Each row is a point. To make a cloud, some directions were put in groups of two or more. Within a group, all points are equally far from the middle, so they leave a hole (a ring in 2 directions, a hollow ball in 3). The other directions are filled evenly. Then the cloud was stretched, turned, moved and blurred a little. How many holes are there, and how many directions does each take, smallest first?

Cloud (21 x 3):
[[ -42  -37    6]
 [  42   25  -29]
 [   3  -23   13]
 [ -85  -34  -19]
 [ -33    7   61]
 [-110    3   26]
 [ -31   42   36]
 [  45   -5   19]
 [   4  -54   41]
 [ -17    9   50]
 [ -58   52   -1]
 [ -58  -21   -9]
 [ -28   74    6]
 [ -54   16   -2]
 [ -32   -5   76]
 [  -8  -18  -55]
 [  13   55   -4]
 [  19   44    9]
 [  -5  -22   41]
 [ -57   89  -31]
 [  23   20  -74]]
Holes: 0

Cloud, 22 rows:
[[ 21 -13  16]
 [-22 -34  48]
 [-22 -28  42]
 [-20  45  29]
 [ 57  14   2]
 [-26 -23 -13]
 [-43 -38  45]
 [  1 -68 -28]
 [-27  47  54]
 [ 30   5 -68]
 [  4  59 -47]
 [  7 -24 -60]
 [ 34 -50  -4]
 [-77  82  -9]
 [ -2  10  37]
 [ -3  55  29]
 [ 29 -25 -70]
 [ 32 -71 -32]
 [ 38  56  28]
 [-49 -78  41]
 [ 28 -19 -19]
 [-61 -67   2]]
Holes: 0

Cloud:
[[-57  48   0   3]
 [ 41 -48 -68 -41]
 [ 12  48 -66 -27]
 [ 34 -56  38   1]
 [ 27 -21 -66 -25]
 [-23  44  50  35]
 [ 51  -3  33 -16]
 [ 40 -89   2  19]
 [ 39   1 -13  41]
 [ 24  36 -69 -26]
 [ 17 -79  -3  45]
 [ 26  -8 -70 -40]
 [ -7  39  15 -36]
 [ 52 -89 -35  -5]
 [ -4  34   6 -49]
 [ -5 -65 -55   5]
 [ -2  -8  42  66]
 [ 56  21  26   7]
 [ 15 -48  42 -19]
 [-66 -42  49  28]
 [  9 -94 -13  47]
 [ 20 -78  43   3]
 [ -8 -33   9 -60]
 [-46   5 -11 -18]
 [ 13  36 -45  45]
 [ 65   6 -24  13]
 [ 24  54   6 -67]
 [-22 -44 -44 -45]
 [  2 -34  44 -11]
 [ 63 -76 -18  -2]]
Holes: 1 (2)

Cloud:
[[ -51  -80  -41  -44  -14  -33]
 [ -20   44  -55  -22  -11  -67]
 [   3   -6  -40  -15  -77   -3]
 [ -67  -20   14   55  -30  -12]
 [ -51  -48  -23   50  -40  -26]
 [ -41  -33   31   31  -48   17]
 [ -48  -26   41   34  -36   41]
 [ -11   12  -31  -63  -11   -3]
 [ -62    6    0  -16   11   -8]
 [  63   37   32   -2  -20   10]
 [ -14   20    2  -83  -25   10]
 [ -43  -37  -23   59  -43  -50]
 [ -10   54   -3  -40   -7   -9]
 [  47    3  -88   -1    7    6]
 [ -83  -16  -13  -15   -5   -7]
 [ -44  -52   21  -41  -16  -57]
 [ -69    2   59  -17   -5   27]
 [ -32   -8  -39  -12   31  -24]
 [  -3 -101  -37   10   32   35]
 [  17  -17  -91  -14  -56  -43]
 [ -35  -34  -77   29  -80  -11]
 [  42    7  -28  -56  -37  -81]
 [  -4    0    6   68  -27   35]
 [  37   -4  -57   37  -24  -11]
 [ -34  -44   55  -50  -12   -8]
 [  57    5  -27  -46   19   50]
 [   6  -24  -44  -27   38  -48]
 [  17  -13  -43    5   72    6]
 [ -28  -46  -52   18   44  -39]
 [  -7  -48  -33  -16  -88   25]
 [ -14  -53  -52  -27   36   33]
 [ -20   84   26  -45  -51  -29]
 [ -37   41   12  -28   23   73]
 [ -67   16  -34   48  -83   -9]
 [ -75  -83  -39    5  -47   30]
 [ -67  -26   41    9  -16   33]
 [  -4   -6   15   20  -69  -28]
 [  23   26  -42  -26  -32  -40]
 [  25  -62  -39  -52   45   46]
 [ -92  -43  -15    1  -22   22]
 [  77   18  -14   -6   -3  -50]
 [  -1  -18   48   79   16  -26]
 [ -84    3   68  -45  -33    6]
 [  -8   53   -3  -34    8   71]
 [  25  -18   45  -68   24  -18]
 [ -25    8  -25   19  -72   72]
 [  89    1  -38  -19   37  -32]
 [  -6   54   34  -39   25   81]
 [-116   28   -9   36    3  -24]
 [  56  -21   24  -45   56  -13]
 [ -76  -11  -25   79  -42  -28]
 [  36    1  -26   -7  -54  -54]
 [ -53   -4    4  -51   -2   23]
 [  25   49  -46   13    5    3]]
Holes: 1 (2)
